Rows are points. Two turns around zero, p and q, are shown by what they do to some points. Where does a point land after both, in the order given? Backwards means that the second turn is done in reverse. Each puzzle has new turns, and all numbers are rounded.

Turn p:
[22 10] => [ 20 -14]
[-62  15] => [-18  61]
[ 41 -25] => [ -1 -48]
Turn q:
[-28  23] => [-19 -31]
[-29  45] => [-40 -35]
[ 27 -57] => [53 35]
[ 30 -11] => [ 7 31]
Where do these land?
q, then p backwards: [-44 -20] => [48  2]
p, then q: [63  8] => [44 46]
q, then p: [-19  13] => [-23  -2]

Turn p:
[-17  11  12 -56] => [  5 -49 -34  11]
[ -5 -27 -22  -2] => [ -3  25 -22  11]
[87 27 44 19] => [ 18 -11  39 -93]
[-55 -37  -7  41] => [17 43 14 61]
[-10  26 -27  -3] => [-36  -9   2  10]
Turn q:
[ 48 -37 -59  14] => [ 12   0   9 -84]
[-22   2  21 -37] => [ -5  30 -19  32]
[-36   3  20   8] => [-6  5 21 36]
[ 28  -5 -85  22] => [-32 -13  16 -84]
[-22  -4  51   5] => [23  2  9 50]
[  4  41  52 -12] => [  7 -24 -36  51]
Where do these land?
q, then p backwards: [-46  57  -7  22] => [-39  57 -34  -2]
p, then q: [ 31   6 -42  18] => [-40  15  -9  34]
q, then p backwards: [-56  26 -34  -7] => [ -9  34 -56  26]
p, then q backwards: [34  3 46  5] => [ 34 -34 -10  30]
p, then q: [ 40 -58  13  18] => [-23 -22 -65 -15]
q, then p backwards: [ -4 -34  25 -55] => [ -6 -66 -13  14]

Turn p:
[-46  25 -27  35  17 -18  -7  66] => [ -4 -65  22 -21  -4 -60  29  -5]
[-45 -55  55 -11  -4 -54  17  19] => [-36  45 -21 -33 -13 -30  44 -63]
[ 57   3 -65   6  29  29  -5 -49] => [ 14 -11  -2  17 -14  21 -87  53]
[-51 -35  14 -41 -52 -42  33  31] => [-66  13 -48 -18  17 -11  64 -25]
[ 11  38 -20  10  46  39  -2 -52] => [ 43 -26   5  43  -8  16 -60  -3]
[ -3  20   7  10 -30  -4 -33 -38] => [ 38  15 -13   0  46   2  -5   5]
[-44 -41  57 -70 -38   4  24  32] => [-47  42 -37  24 -13  12  88 -30]
[ 31  -4 -12  57   2  43 -13  -7] => [ 52 -15  14 -28 -25  22 -20  32]
[ 19  -1   6 -11  12 -11 -44  20] => [  4  26  31   8   2 -29   5  22]
[ 70  51 -15  15  18  14  29 -22] => [  2 -25  49   9  12  55 -58  13]
Turn q:
[ 13 -13 -31  42  29  35  45  23] => [  1  17  63   8 -28  21 -22  40]
[17  5 33 -2 63 55  9 28] => [ 15 -47  63 -33  11  21  18  31]
[ 42  47 -13  30  21 -31  31 -20] => [ 36   1 -14  21 -29  68 -18   2]
[ 28 -31 -17 -29 -13  -9 -67 -68] => [-26 -11 -68 -63  -5 -18 -44 -22]
[  4  -1  20  18 -17 -14 -16  13] => [-10 -24 -12  27  -2 -10   1  -2]
[-62 -14 -29  28 -13 -51  -2  42] => [  7  40  -6  70  37 -40 -17  20]
[-58  45 -20   1 -39  -3 -19 -41] => [-42  48 -39  12  45  26  12 -29]
[-36 -44  11   0 -66   3 -47  27] => [-57  -6 -11  26  16 -77   3 -20]
[  5  45 -14 -46  29  42  30  44] => [ 39   6  73 -21  21  23  21 -34]
[ 45 -40  60 -42   6 -26  37 -47] => [ 36 -23 -46 -46 -66 -16  48  15]
Where do these land?
p, then q: [-54   2  54  42 -42  39  15   4] => [ 13  36  19 -51 -79  22   3  -5]
q, then p backwards: [ 40   6 -39  29 -59   6 -39  51] => [ -5  30  -6 -27  88 -26  36 -19]
p, then q: [ -7  39  58 -23 -46 -10  46  53] => [ -4  37  25 -31 -16  25  71  60]
q, then p: [ -3  24 -41 -53  54  38 -52 -18] => [ -4  48  13  92 -24 -19 -23   0]
q, then p: [ 27 -14  -7  36  49 -27  26 -13] => [  2   0  32 -13  -9   6  37  59]
p, then q: [ 33 -12   1 -58  35  -8 -59  12] => [  5 -30 -12  82  27  30  13  -3]
p, then q: [ -1  25  13  20 -38  20 -13 -38] => [ 15 -21  34 -34 -18  23 -28   4]
q, then p: [ -5 -43 -29 -12  19   6  36 -32] => [-28  -9  28  28  42   2  32  17]
q, then p backwards: [-30 -28 -10  20  29 -64  39 -19] => [  8 -34 -18 -20 -21  41 -63 -30]

Turn p:
[-12  -2 -19 -41  -7 -30   0  25  25  -2  10  22] => [ 20  18  26  -5  33 -23  -3 -16 -30 -11  12 -24]
[  5   0  11 -16   2   9  15  -9 -20  15  27  10] => [-11 -11   0 -19  24 -14  14  -2  18   6   6  18]
[-11  -7 -10   3 -29   7  13 -37  12   5 -10   0] => [  6 -11   4 -21 -22  -7 -20 -17  12 -27 -13   8]
[-20  16   3  -1  14   5 -21 -21 -25  -1  -3  -9] => [  1  -9 -37  -6   6  15 -11 -15   4  19  -6   4]
[ -1  -6  14  33 -23   1  -7   4 -10 -13  29 -25] => [ -5   9 -31   0 -10  -2  29  25   9 -21 -22   1]
[-18   6 -55 -43  33  23   0  25   8 -36   2  18] => [ 13 -11   3  43  54 -21 -52   1 -18  -1  20 -13]
[ 13  -1   1  39   2 -29  18 -24  -3  -3 -14 -12] => [-29   5  -4 -16 -44   1  -4   9 -19   3 -13  11]
[  9   0 -13   8 -14   5 -12  14 -22  22   7   3] => [ -8   3 -10  10  -6 -19  18 -11  22   8   6 -15]
[-9  6  7 45  3 -1 -4 -8 11  0  4 18] => [-27  28  -6   7 -13  21  -2  -7   6 -16 -10  10]
[ 27  10 -15 -69  17   5  -8  14  42  11   0   3] => [ 21 -37  42   3  35   5   0 -11 -23  -5  45 -28]
[-21 -26  12  36  18   3   9  16   8   1 -19 -30] => [ 10  30 -10   1 -31  19 -15  42   9   6   7   3]
[ 28 -16  35   3 -11  -3 -14 -13 -19   1 -10  10] => [  8  -8   5   3 -20   6  37 -12   2  15  -8  30]
[ 10  21  30   1  -4   6  11  16  -7  -1 -23  -8] => [  1  -8  19   0  -4  20  10  15   9  26 -23  -7]
Turn q:
[ 27  -5 -12  22   9 -15  -7  -6 -18   4   9  -7] => [  5  -8   6  28  13  19 -11 -10  -8 -23  -4   0]
[-14  18  10  -5   1  13 -11 -13  -5  -8  10  34] => [  9 -20  -5 -25 -16  12   0   3   0  17 -24   6]
[-16   3  -6  -1  23  -9  24 -14  37   2   6  -1] => [ -5  14  25 -26  18 -10  18 -13   8  -2  -1  24]
[ 64 -13  -6  -9  -8   9 -16 -19 -13  32   8  -9] => [  3 -11 -20  32  13  18 -23 -48  23 -12   1 -31]
[ 18 -26 -10  10  -3  10  13  -7  13 -13   7  -8] => [-36  -3   8   6   6  -4  -9 -15   1 -13   6   2]
[-18 -17  25  -7  18  -5 -19 -22  -9  16  13   3] => [ 12  16 -22 -21  13   1  -6  -3  -6 -12 -35  -5]
[ -1 -14  10 -10 -25 -22  50 -11 -20  -4 -10  -8] => [ -3   6  31   5 -22 -34   9   4   4 -28  -4 -33]
[-20   8 -13 -28 -19 -13 -15 -12 -10  -7   8  -2] => [ 20  -2  -6   7 -14 -29  -1  -9 -16  19 -17   3]
[-20   7  -6  12   8 -13 -12  79 -17   5  10  20] => [ 19  -8 -14  -5   0  28  26  34 -55   8  40  -6]
[ -9  20  30 -13   7   0   6  18  -4 -14  10  -8] => [ 16  17  -3 -22 -29   3  -7  10  -4  -5  14   6]
[ -6 -10  -8  -1  19   9 -16   4  -6  -9 -34  12] => [-14  15   1  10   7  19   3  20  -1  27 -15  -6]
[-13  28  -9  15 -42 -11 -15   9  67  -9 -41 -14] => [-12  -3 -16  26  -6 -32  45  19  40  24  26  51]
[  9   1  -6  15  11  46  20  -8 -15   5   4 -12] => [-13 -14  17 -13  16   7 -42   7  16   0  11 -13]
Where do these land?
q, then p: [-14   8  -3 -12  67  -7   7  14 -12   3  -6 -20] => [-22 -31   2  11  34  35  22  -5  14  33  -3  -8]
q, then p: [12  3  8 -5  0 -4  4 18  6  4 -9 97] => [ 33 -27  30 -26 -13 -28 -28  36  59  -4   4  15]
q, then p: [-11   9   1 -16 -18  -3 -49 -10  12   8  12 -10] => [-24  -2   6  10 -22 -26 -13 -33 -11  -1  19  -9]
p, then q backwards: [ 16 -10 -19   3 -18  -1   1  -6  16  13 -14 -23] => [  8  10  17  -6 -26  -2  23   8 -19  -8   8   5]
p, then q: [ 10   2 -29  23 -19 -13   7   9 -25  11  17  88] => [ 37   1  29 -18  -1 -13  34  27  23 -22 -57  45]
p, then q: [ -5  16   4  12   8 -11   8  -4  11 -31 -23  -7] => [  2  -4 -19  15  -1   8 -13  31   3  16  -1 -18]
q, then p: [ 15  -3 -21 -12 -21  19   7  16 -27  -6   4 -23] => [  0  12 -42  -7 -13   0  30   1  -1  -9   6  -7]
q, then p: [-42  -9   3 -38  20  -8   9 -27  12   2   9 -17] => [ -6 -17  16 -25   7  11   1 -31 -31  39  -7 -16]
q, then p: [ 10  -1   8  -1 -19  29 -21 -42  -2  -1   5 -11] => [ 20  11  -4  11 -27  11 -15 -30 -20 -18  17 -12]
p, then q: [  6   8  11  12  35   7   7   4  12   5  10 -10] => [  0  -7 -10 -29   8   2 -11  10 -19  12  17   0]
q, then p backwards: [ 15   1  14   6 -14 -18  11   6 -22  12  -9 -17] => [ -1 -13 -19   5 -15  14 -13  19  22  -2   2 -10]
q, then p: [  8  10   6   3 -16   3  12   7  10  -6  17 -21] => [  0   6  -8  -1  12  -9  15  -9 -18 -22  -6   8]
q, then p: [  7 -27  11  12   9  -8  -7   8   4 -23   0 -17] => [ -6  11 -18  15  16   2 -16  -7   3   2 -28  -6]
q, then p: [-27  -6   6  14 -15  13   4   8   4   9 -12  -7] => [  4  20   5   1  14 -12   0  14 -15   7  13 -18]
